Each row is a point. The ring and each string are closed loops that go straight from each point to the next, and from the last back to the first. Before rounding, they use only three directions, however many columns there are. How many times does the string pass through the ring? Passing back the other way cancels.

Ring (8 x 4):
[[ 4.3  3.9  0.9  1.5]
 [ 0.7  2.1  4.5  1.6]
 [-3.7 -2.0  3.9  1.1]
 [-4.7 -4.5  1.1  0.0]
 [-3.4 -5.4 -4.5 -0.5]
 [-0.9 -3.0 -7.3  1.1]
 [ 1.6  0.0 -7.1  2.4]
 [ 4.6  3.5 -2.5  2.0]]
String (27 x 4):
[[-3.1 -3.0 -9.3  4.3]
 [-4.3 -4.9 -9.7  3.2]
 [-2.8 -2.1 -4.0  3.0]
 [ 0.3 -1.9 -2.1 -0.7]
 [-0.3 -6.4 -5.6 -4.5]
 [-3.5 -8.1 -8.3 -2.3]
 [-5.6 -5.9 -8.3  2.8]
 [-2.9 -2.8 -5.3  2.7]
 [ 0.5 -2.4 -3.5 -0.9]
 [ 1.8 -3.0 -5.5 -2.4]
 [-0.4 -0.6 -2.7  2.0]
 [ 0.3  0.0 -4.5  2.7]
 [ 1.4 -0.6 -2.5  0.0]
 [ 5.7  1.5 -5.3 -0.7]
 [ 6.5  4.3 -4.9  2.0]
 [ 2.6  5.1 -3.0  6.2]
 [ 1.4  2.2 -1.7  3.3]
 [ 2.5  0.0 -1.3 -0.9]
 [ 6.7  2.4 -1.3 -2.1]
 [ 7.4  6.3 -1.8  2.5]
 [ 4.4  6.1 -2.7  5.7]
 [ 0.4  1.0 -2.0  3.0]
 [ 2.0 -0.3 -2.1 -0.4]
 [ 5.0  1.0 -5.7 -0.4]
 [ 3.6 -0.1 -6.3 -0.2]
 [ 1.2 -1.2 -2.9 -0.3]
 [-2.1 -0.5 -5.5  5.0]]
Times through: 3
